Each point is reached from the start by the listed moves, each made once or not at all, plus a little noise. Say if it took an odd or an even number of moves. Then give how often each move was made.

Moves:
(1): [ 0.10  0.05  0.04 -0.49]
(2): [ 0.16 -0.22  0.21  0.15]
(3): [ 0.19 -0.10 -0.26  0.03]
Start: [-0.14  0.19  0.07 -0.41]
Points:
[ 0.05  0.10 -0.19 -0.38] => odd (0, 0, 1)
[-0.16  0.20  0.08 -0.40] => even (0, 0, 0)
[-0.03  0.23  0.12 -0.91] => odd (1, 0, 0)

Moves:
(1): [-0.03 -0.18  0.17  0.09  0.22  0.22  0.09  0.00  0.45  0.01 -0.14  0.26
 -0.16 -0.08]
(2): [ 0.11 -0.01  0.19 -0.11  0.09  0.11  0.13  0.21 -0.14 -0.10  0.10 -0.03
  0.05  0.19]
(3): [ 0.06  0.12  0.16  0.17  0.18  0.07 -0.09  0.11  0.06  0.10  0.26 -0.17
  0.19  0.10]
(4): [-0.09 -0.15 -0.10  0.03  0.10 -0.06 -0.09  0.07  0.10 -0.06  0.14  0.10
  0.15  0.22]
(5): [ 0.15 -0.15  0.32 -0.14 -0.19 -0.22 -0.07 -0.05  0.09  0.02  0.19  0.03
 -0.05 -0.09]
(6): [ 0.06 -0.26 -0.17 -0.15  0.12 -0.31 -0.46  0.17 -0.17 -0.11  0.06 -0.12
  0.31 -0.23]
(7): [ 0.20  0.42  0.00  0.08  0.12 -0.15 -0.07  0.13  0.30 -0.14  0.16  0.17
 -0.13 -0.28]
(8): [ 0.01  0.20 -0.11 -0.28  0.05  0.01  0.16  0.39  0.07  0.20 -0.06  0.12
  0.11  0.09]
(9): [ 0.03 -0.01  0.32  0.03 -0.16 -0.13 -0.10  0.29 -0.10 -0.20 -0.04  0.00
 -0.17  0.09]
(10): [ 0.07  0.05 -0.05  0.07  0.01  0.11 -0.12 -0.14  0.13  0.31  0.05  0.05
 -0.46  0.17]
(11): [-0.02 -0.13  0.07 -0.11 -0.08  0.09  0.16 -0.03  0.18  0.01  0.07 -0.13
  0.10 -0.06]
Start: [-0.01  0.08  0.21  0.02 -0.14  0.18  0.04  0.14  0.27  0.06  0.08 -0.24
  0.04  0.21]
Points:
[ 0.22  0.12  0.96 -0.31 -0.32  0.00  0.08  0.83  0.57  0.22  0.48 -0.40
  0.25  0.36] => odd (0, 0, 1, 0, 1, 0, 0, 1, 1, 0, 1)
[ 0.33 -0.04  1.04 -0.32 -0.11  0.30  0.11  0.87  0.74  0.33  0.19  0.19
 -0.60  0.58] => even (1, 1, 0, 0, 1, 0, 0, 1, 1, 1, 0)
[ 0.34  0.57  0.10 -0.16  0.35 -0.18 -0.39  0.95  0.50  0.09  0.50 -0.25
  0.52 -0.14] => even (0, 0, 1, 0, 0, 1, 1, 1, 0, 0, 0)
[ 0.29  0.31  0.84  0.13  0.08  0.10 -0.03  0.91  0.67 -0.35  0.78 -0.27
  0.24  0.45] => even (0, 1, 1, 1, 0, 0, 1, 0, 1, 0, 1)
